Every row gives one point. The points of each table are mixes of a few directions, plus a little noise. Count the directions of each table, and those that both share. Where both have some left over, give the other angles between the two spaces (their principal angles), to ten degrees, smallest first.

First:
[[-4.6,9.5],
[1.2,-2.5],
[1.3,-2.7],
[4.1,-8.4],
[-2.7,5.4],
[-0.8,1.5],
[1.3,-2.7]]
Second, 6 rows:
[[4.5,3.3],
[-9.6,-7.0],
[4.6,3.3],
[2.7,2.0],
[0.3,0.2],
[-2.6,-1.9]]
Directions: first 1, second 1, shared 0; angles 80

First:
[[-4.2,0.7,3.7,4.6,-1.6,0.6],
[2.4,-2.2,0.2,-9.7,8.0,1.6],
[-2.6,-2.5,-10.0,-5.9,-1.9,2.7],
[0.8,2.4,4.9,7.6,-2.9,-2.4],
[-11.9,-1.8,6.3,-0.1,3.3,5.1],
[-0.8,-0.2,-9.5,1.4,-7.2,0.0],
[2.9,1.1,4.7,1.3,2.1,-1.6],
[5.7,0.8,1.4,-0.7,1.9,-2.2],
[7.7,1.6,-1.8,1.5,-1.8,-3.7]]
Second, 8 rows:
[[-3.3,2.1,8.5,8.5,-1.6,-0.9],
[3.1,1.8,3.5,4.1,-0.8,-2.4],
[-6.4,-1.6,9.1,-3.6,8.3,3.6],
[2.7,-2.6,-8.3,-9.9,2.8,1.5],
[-5.8,-1.4,-3.4,-0.8,-1.9,2.7],
[5.8,1.7,-5.6,3.4,-5.9,-3.3],
[4.8,0.4,-6.5,-0.5,-3.5,-1.9],
[-1.1,-0.4,2.8,-1.2,2.7,0.7]]
Directions: first 3, second 3, shared 3

First, 9 rows:
[[-5.6,-8.8,-4.2,-3.8,-4.7,-0.1,3.7,5.3,5.6,-3.5,5.1,0.3],
[9.8,-4.1,7.9,-4.3,-9.9,4.4,6.0,0.8,6.1,-3.1,-5.3,-0.5],
[-4.2,4.6,2.3,-4.7,-3.7,4.0,2.5,-3.6,-1.7,1.5,-6.4,0.3],
[5.0,-1.7,-4.6,-0.5,-2.4,-4.2,-5.5,-3.7,-5.2,0.0,0.7,-4.5],
[4.6,-3.0,-1.6,8.2,7.6,-4.6,-2.4,1.5,2.0,-1.9,8.1,3.0],
[-5.2,-2.3,-2.7,3.2,6.0,-1.6,-0.5,7.2,2.6,0.3,5.9,0.8],
[3.3,5.5,5.0,0.6,1.1,2.3,-0.2,-1.2,-1.7,2.4,-5.3,-0.6],
[-8.6,2.3,-1.6,-2.8,1.4,1.6,-0.5,5.3,-1.4,3.3,-1.6,-2.7],
[0.9,7.7,-0.5,4.1,4.7,-1.8,-3.1,-11.8,-6.3,1.0,-1.3,4.0]]
Second (11 x 12):
[[-6.1,3.8,-4.7,-2.6,1.1,0.9,-0.4,-2.7,2.9,4.5,0.8,-0.7],
[-5.9,4.1,-3.2,-5.8,-2.4,2.9,0.5,-1.7,2.9,5.3,-2.6,-2.8],
[-5.8,4.1,-3.1,-5.8,-2.4,2.9,0.5,-1.7,3.0,5.2,-2.5,-2.8],
[-2.8,1.8,-1.9,-1.7,0.0,0.7,-0.1,-1.1,1.3,2.2,-0.2,-0.6],
[7.2,-4.1,7.1,-0.6,-5.2,1.1,1.7,4.4,-3.4,-4.4,-4.9,-1.7],
[3.8,-2.4,2.9,1.6,-0.7,-0.6,0.3,1.7,-1.8,-2.8,-0.6,0.4],
[8.6,-6.6,2.1,14.3,9.6,-7.5,-2.3,0.7,-4.5,-9.1,9.7,8.0],
[3.1,-3.1,-1.7,11.0,9.7,-6.2,-2.5,-1.5,-1.8,-4.9,9.5,6.9],
[1.4,-0.5,2.7,-3.2,-4.3,2.0,1.2,1.8,-0.6,0.0,-4.1,-2.4],
[3.4,-1.2,5.8,-6.4,-9.0,4.1,2.4,3.9,-1.4,-0.4,-8.6,-4.8],
[-7.1,4.1,-6.2,-0.9,3.5,-0.2,-1.2,-3.8,3.3,4.6,3.2,0.6]]
Directions: first 5, second 2, shared 1; angles 40

First:
[[0.3,1.1,-0.1,-0.9,-0.5,1.3,3.4,-0.9,0.8,-0.4,3.1,4.4,0.3,1.6,0.5,1.4,-1.3,-0.9,3.0,1.7],
[4.0,-1.3,2.0,2.2,0.6,-5.2,0.9,0.4,-10.4,7.1,-10.8,-20.6,-1.0,-4.5,5.6,-1.4,1.1,-0.5,-2.6,1.6],
[0.7,-2.3,7.3,-4.8,0.3,1.4,3.6,-0.7,-1.0,-0.7,5.0,14.8,-4.3,1.0,-1.5,3.7,0.1,-1.4,3.7,-2.1],
[1.7,0.3,4.4,-3.4,0.1,0.4,7.0,-0.8,-3.4,2.0,3.0,4.9,-3.2,0.6,3.7,3.1,-1.1,-2.8,4.0,1.6],
[-0.2,-4.7,9.5,-5.0,2.1,-3.7,-2.0,2.5,-3.7,1.7,-0.8,8.3,-8.6,-2.9,0.5,1.6,3.1,-2.5,-3.6,-7.0],
[0.4,-1.0,1.2,1.5,-2.1,13.5,0.4,-2.6,-0.3,-3.6,0.6,-5.8,8.6,1.7,-4.1,-2.0,0.2,8.4,2.5,5.0],
[0.6,-0.8,-7.8,5.8,-0.4,-8.2,-9.0,-0.3,4.5,-1.6,-4.8,-0.4,3.3,-0.4,-9.3,-1.5,-0.4,2.0,-0.9,-3.2],
[-2.9,6.5,-2.3,-2.3,0.3,5.7,9.1,1.3,-0.5,2.4,4.3,-10.5,-0.7,1.0,15.1,-1.2,-1.2,-4.7,-2.1,6.5],
[-1.6,-4.1,3.3,0.0,0.3,4.5,-7.5,0.9,1.4,-3.5,-1.4,1.7,1.4,-1.0,-6.5,-2.3,3.1,5.3,-4.2,-4.0],
[1.7,2.5,-7.4,3.4,-0.8,-7.8,0.4,-1.4,2.8,0.5,-0.5,2.4,1.6,1.5,-2.8,1.6,-3.1,-2.4,4.2,1.2],
[-4.7,3.7,-10.0,3.2,0.0,-1.9,-5.9,1.6,9.7,-3.8,2.3,1.0,2.6,1.5,-1.5,-2.9,-0.5,-0.9,-4.1,-1.2]]
Second, 11 rows:
[[-1.9,7.4,4.4,-4.0,-1.9,-1.7,2.0,-0.6,1.5,0.4,2.7,-4.0,5.3,-2.3,-4.9,-1.0,4.4,-4.4,3.6,-6.8],
[3.4,-12.6,-7.3,7.0,3.4,3.0,-3.4,1.1,-2.4,-0.7,-4.7,7.0,-9.0,3.7,8.2,1.8,-7.3,7.3,-6.0,11.7],
[-2.8,10.4,6.2,-5.6,-2.7,-2.5,2.8,-0.8,1.9,0.5,3.9,-5.9,7.6,-3.1,-7.0,-1.5,6.1,-6.2,5.0,-9.8],
[1.1,-4.5,-2.6,2.4,1.2,1.1,-1.2,0.5,-0.9,-0.4,-1.7,2.6,-3.2,1.5,3.0,0.6,-2.5,2.6,-2.1,4.2],
[-2.7,9.9,5.9,-5.4,-2.5,-2.4,2.8,-0.7,1.9,0.6,3.7,-5.6,7.2,-3.1,-6.6,-1.4,5.7,-5.8,4.8,-9.3],
[1.2,-4.5,-2.6,2.4,1.2,1.1,-1.2,0.4,-0.8,-0.1,-1.7,2.6,-3.1,1.3,3.0,0.5,-2.6,2.7,-2.2,4.2],
[-2.2,8.4,4.9,-4.6,-2.2,-1.9,2.3,-0.8,1.7,0.5,3.1,-4.8,6.1,-2.5,-5.6,-1.3,4.8,-5.0,4.2,-8.0],
[3.3,-12.3,-7.3,6.7,3.4,2.9,-3.4,1.0,-2.4,-0.6,-4.7,7.0,-8.8,3.9,8.0,1.7,-7.4,7.3,-5.9,11.7],
[1.9,-7.1,-4.3,3.9,1.8,1.6,-1.9,0.7,-1.5,-0.3,-2.7,4.2,-5.2,2.1,4.8,1.0,-4.2,4.1,-3.3,6.7],
[-1.9,6.9,4.0,-4.0,-1.8,-1.7,1.9,-0.6,1.4,0.3,2.6,-3.9,4.9,-2.1,-4.6,-0.9,4.1,-4.1,3.4,-6.5],
[0.5,-2.1,-1.2,1.1,0.6,0.5,-0.5,0.2,-0.3,-0.1,-0.7,1.1,-1.4,0.6,1.3,0.3,-1.2,1.2,-1.1,1.9]]
Directions: first 5, second 1, shared 0; angles 90

First:
[[0.3,-6.5,5.8,2.8,-0.5,-8.5,1.1,4.0,-0.3,-3.9,-5.6,3.9,2.3,0.8,4.8,-0.5,-1.4,-0.8,2.7,-3.3,1.0,-3.7,-0.8,1.6,6.7,7.8,-0.6,1.2,-5.7,-1.4,1.0,-0.1],
[-15.6,3.3,-8.2,-0.3,-8.3,-2.4,-0.1,5.1,-4.3,-4.0,-5.0,1.7,0.7,0.3,-1.7,0.6,4.8,1.4,8.1,4.3,-5.0,5.6,0.9,-11.3,3.3,3.3,0.8,-0.8,-8.8,-6.9,-11.3,-2.3],
[7.8,8.9,-2.8,-7.7,3.6,15.1,-3.1,-4.7,4.2,8.1,8.2,-7.8,3.5,-3.7,-9.2,-1.3,-0.6,3.6,-6.6,1.4,-2.7,-1.5,1.5,1.4,-7.2,-13.7,1.7,1.4,11.0,6.8,5.6,4.3],
[4.1,-5.2,7.0,1.3,1.5,-5.6,0.9,2.9,0.9,-1.9,-2.4,3.0,2.5,0.3,2.9,-0.6,-3.3,0.2,1.3,-3.7,1.6,-4.3,-1.5,4.0,4.3,4.7,-1.2,0.2,-2.3,1.7,2.9,1.5],
[6.0,-1.8,3.3,0.0,2.8,0.4,-0.1,-1.6,2.0,1.1,0.6,-1.0,0.7,-0.4,1.1,-0.6,-1.1,-0.6,-3.6,-1.9,1.5,-3.3,0.3,3.8,0.2,-0.8,0.4,1.5,2.6,2.1,4.9,0.8],
[-2.4,10.2,-6.2,-6.6,-1.1,11.6,-2.1,-0.4,0.2,4.9,7.1,-3.8,1.9,-2.4,-10.2,0.2,-0.6,4.6,1.8,3.7,-4.1,4.3,-0.6,-3.8,-6.8,-10.1,-0.2,-2.9,5.1,3.6,-4.0,3.1],
[-0.2,-3.3,-1.1,3.8,0.3,-3.3,0.7,-3.3,-0.3,-1.5,-3.1,-0.5,-3.7,1.3,5.6,0.2,3.6,-4.2,-4.2,0.1,2.0,-0.4,2.4,0.2,1.1,2.8,1.5,2.5,-0.8,-3.9,2.2,-3.7],
[0.0,-5.4,2.5,6.5,1.8,-7.3,2.8,-1.9,-2.4,-3.0,0.1,4.5,-7.8,3.8,6.6,1.8,-1.4,-4.3,0.6,-0.7,5.9,3.1,-2.0,4.3,-1.6,5.8,-2.5,-3.5,-1.2,-2.1,-1.3,-3.7]]
Second (9 x 32):
[[1.2,-4.3,-6.6,-0.9,1.3,4.7,0.3,-3.3,-4.5,2.8,-5.9,1.0,1.8,-2.3,1.8,4.9,-4.2,-1.3,-1.3,-2.6,0.2,-1.8,-6.3,-0.4,-4.9,-0.7,-1.4,-5.9,0.7,-2.4,-1.8,3.5],
[-0.2,1.2,8.4,3.8,-2.3,-6.9,4.3,4.1,-1.8,-3.2,10.0,1.6,-2.8,3.1,-4.3,-4.0,11.1,2.5,-2.4,-5.8,-5.7,1.1,7.0,-2.7,9.0,-1.9,2.5,5.0,2.6,3.0,1.3,-10.6],
[1.6,1.9,1.4,3.4,-0.9,-0.6,-3.6,-1.9,-2.3,4.7,-7.6,2.1,0.7,0.6,-0.7,-1.0,-0.2,0.0,-3.3,1.4,0.5,0.8,0.5,-0.3,0.7,-1.8,-3.4,-7.0,-0.8,-2.6,0.3,1.2],
[-1.3,6.0,-0.7,-0.9,0.1,3.4,5.4,2.6,-3.9,-0.4,-0.4,1.6,-4.7,1.2,-0.5,6.5,-7.1,5.5,7.0,1.5,5.8,1.3,-5.0,6.5,-7.9,7.1,3.9,-2.2,1.6,2.7,-3.2,2.6],
[0.3,0.3,8.3,2.6,-0.5,-6.1,-7.6,0.8,9.3,-2.0,1.7,-3.7,5.3,1.7,-1.3,-11.6,9.7,-5.5,-5.7,4.4,-5.9,0.5,13.5,-3.3,11.8,-5.0,-1.6,8.3,-4.0,-1.5,4.5,-3.7],
[-1.1,-3.2,-5.2,-3.6,2.1,5.2,5.6,0.9,-2.1,-3.4,3.3,-1.2,0.0,-1.3,1.3,6.0,-3.7,0.3,3.9,-3.0,0.1,-1.8,-4.8,2.7,-5.7,3.6,4.7,3.3,1.6,1.7,-2.8,1.4],
[0.5,-2.0,-5.4,-2.1,1.0,3.0,-3.9,-3.5,1.4,2.8,-6.2,-0.8,2.0,-2.4,2.8,1.2,-5.5,-2.2,0.0,3.0,2.9,-0.8,-4.1,-0.3,-4.0,-0.7,-3.2,-4.0,-1.6,-2.6,-0.1,5.9],
[-0.7,-2.4,-10.0,-6.5,-0.6,0.9,-2.8,-4.8,2.9,3.4,-1.0,0.4,-3.9,-4.8,5.1,2.8,-9.7,1.1,4.1,2.5,9.5,-0.1,-12.6,-3.5,-7.4,-0.8,-6.9,-6.6,-0.1,-0.6,1.1,7.6],
[-0.3,2.5,9.9,4.1,-0.4,-3.7,2.2,5.1,1.0,-4.7,6.0,-1.1,1.6,4.0,-4.2,-4.9,9.8,-0.3,-2.2,-1.4,-7.2,0.7,11.7,1.4,8.4,0.3,5.4,8.8,0.0,2.1,0.6,-7.9]]
Directions: first 4, second 5, shared 0; angles 40, 80, 80, 90

First (11 x 32):
[[-5.0,0.5,3.3,-0.8,1.6,0.5,2.4,-3.3,1.4,-0.4,0.0,3.0,2.9,-4.1,-2.9,-1.2,8.5,4.2,0.6,-3.4,-1.2,2.6,-2.5,8.0,1.0,2.3,1.9,0.8,-3.5,-2.6,3.8,0.7],
[4.9,-1.0,0.9,1.5,4.7,-1.4,-2.3,2.2,1.9,1.0,-0.1,0.3,-3.3,0.3,-0.1,0.6,-11.2,-1.8,1.5,5.2,-5.6,-3.6,0.1,-2.8,1.4,-2.2,-3.7,2.5,3.5,0.9,-1.6,4.3],
[13.1,-2.4,-6.9,2.3,0.7,-3.0,-5.6,10.1,2.7,1.5,-1.2,-6.8,-9.5,6.1,3.5,4.9,-28.6,-8.0,1.2,12.2,-6.7,-13.5,5.3,-19.5,0.4,-5.6,-6.8,3.1,10.2,5.3,-8.2,6.1],
[-0.2,-0.1,-1.3,-0.3,-1.1,-0.1,0.4,0.8,0.7,-0.2,-0.4,-1.2,-0.5,-0.1,-0.2,0.9,-0.7,0.2,0.1,0.2,-0.4,-1.9,0.6,-1.7,0.0,0.2,0.3,0.2,0.3,0.2,-0.2,0.6],
[-6.1,0.9,2.6,-1.2,-0.7,1.1,2.8,-3.9,-0.4,-0.8,0.2,2.5,4.0,-3.0,-1.9,-1.7,12.1,3.8,-0.4,-5.2,2.3,4.8,-2.1,7.8,-0.1,2.7,3.1,-0.9,-4.5,-2.3,3.6,-2.0],
[-3.5,-0.2,-0.5,-1.1,-0.4,-0.6,2.8,0.2,3.4,-0.6,-0.7,-0.4,0.4,-3.6,-3.2,1.6,2.9,3.8,0.9,-1.1,-2.9,-3.8,-0.5,1.6,1.2,2.1,1.8,1.8,-1.7,-1.5,2.1,3.1],
[0.2,0.2,1.4,0.4,1.1,0.2,-0.5,-0.8,-0.9,0.2,0.4,1.1,0.5,0.2,0.4,-0.9,0.5,-0.5,-0.1,-0.2,0.6,2.0,-0.5,1.6,-0.1,-0.3,-0.3,-0.4,-0.1,-0.1,0.1,-0.8],
[-3.2,0.5,4.8,0.1,4.0,0.4,1.1,-3.7,0.4,0.0,0.5,4.4,2.5,-3.3,-2.2,-2.2,6.1,3.0,0.7,-2.1,-1.6,4.2,-2.9,8.7,1.1,1.2,0.5,0.8,-2.6,-2.3,3.2,0.5],
[-8.6,0.5,-4.4,-3.3,-8.2,0.5,5.9,-0.6,2.1,-1.9,-1.2,-3.4,2.7,-3.2,-2.9,2.8,13.2,5.6,-0.7,-6.3,3.4,-3.4,0.8,0.3,-0.7,4.6,6.2,-1.2,-4.8,-1.7,2.5,-0.7],
[8.6,1.6,0.0,2.6,-3.2,3.0,-7.7,-1.3,-13.5,1.2,2.8,0.2,0.8,12.8,11.7,-5.7,-2.5,-12.2,-4.7,0.0,15.6,15.0,2.4,-5.1,-5.0,-5.6,-2.8,-8.3,3.7,5.0,-6.5,-14.5],
[-0.9,-0.4,0.3,-0.2,1.3,-0.6,1.0,0.3,2.4,0.0,-0.5,0.2,-0.4,-2.0,-1.9,0.7,-0.6,1.7,1.1,0.4,-3.2,-2.5,-0.5,0.8,1.0,0.6,0.0,1.6,-0.2,-0.7,0.9,2.7]]
Second:
[[0.0,2.8,-1.4,-1.1,0.8,0.9,2.3,0.1,5.5,2.4,3.1,0.6,-0.4,-3.5,-0.4,-2.5,-3.7,5.0,-0.5,1.0,0.1,-7.4,-3.3,0.3,6.8,0.0,2.7,0.5,-4.9,-5.6,5.3,-1.9],
[-0.8,-4.4,1.4,-2.2,3.2,3.3,3.3,1.2,-1.1,-6.0,-1.8,1.6,-5.1,0.5,8.4,-2.8,-0.1,-2.9,-3.1,7.0,8.3,6.2,2.1,-4.8,-1.0,-3.7,7.3,-6.5,0.8,6.1,-2.0,-4.0],
[0.9,-0.4,-1.6,-2.8,0.2,2.2,5.3,2.2,-5.6,-5.6,-4.4,-1.2,7.4,1.0,-0.2,4.6,5.7,-2.8,6.4,-3.4,-1.7,6.4,3.7,-2.4,-10.4,1.2,-4.8,-1.3,3.1,8.7,-6.3,-5.8],
[4.8,1.2,-8.5,3.3,2.1,-2.1,0.8,-4.7,-1.6,-2.6,-8.4,-1.0,4.1,-0.4,1.0,1.6,3.7,-2.1,3.4,-5.1,-5.1,0.4,1.8,-2.9,-4.7,-1.8,-8.0,-0.5,-2.3,7.1,0.0,0.2],
[-2.7,-6.0,0.1,1.4,4.2,-1.0,-0.6,-0.9,5.1,1.6,3.9,-0.5,-11.3,2.1,4.8,-5.2,-5.1,1.6,-6.7,5.9,1.2,-1.2,-1.3,-0.6,6.8,-2.3,9.2,-2.5,0.1,-3.5,4.5,5.6],
[-8.3,-5.8,7.8,-7.9,0.2,4.2,7.5,9.6,0.7,0.2,11.5,-2.5,-1.9,3.3,-2.4,1.3,-2.1,4.0,1.5,3.4,-0.7,2.7,0.0,2.6,-1.6,5.0,9.5,0.2,7.0,-4.9,-3.3,-3.0],
[2.7,8.5,-0.3,6.4,-3.8,-2.6,-10.5,-7.6,-1.5,8.3,-4.9,2.9,-0.1,-0.4,-4.4,-0.9,1.2,-3.0,-7.4,-2.6,-0.7,-3.0,-3.7,6.9,5.2,-1.9,-6.1,6.0,-5.8,-7.0,1.3,7.7],
[3.5,4.1,2.6,3.0,-6.8,-4.9,-8.1,0.2,-1.6,1.8,0.9,0.2,7.4,-2.4,-6.8,3.9,0.5,0.3,6.4,-6.2,-1.3,-4.0,0.6,1.0,-1.3,3.5,-9.8,4.1,2.1,-0.8,0.4,1.3]]
Directions: first 3, second 6, shared 0; angles 40, 60, 70
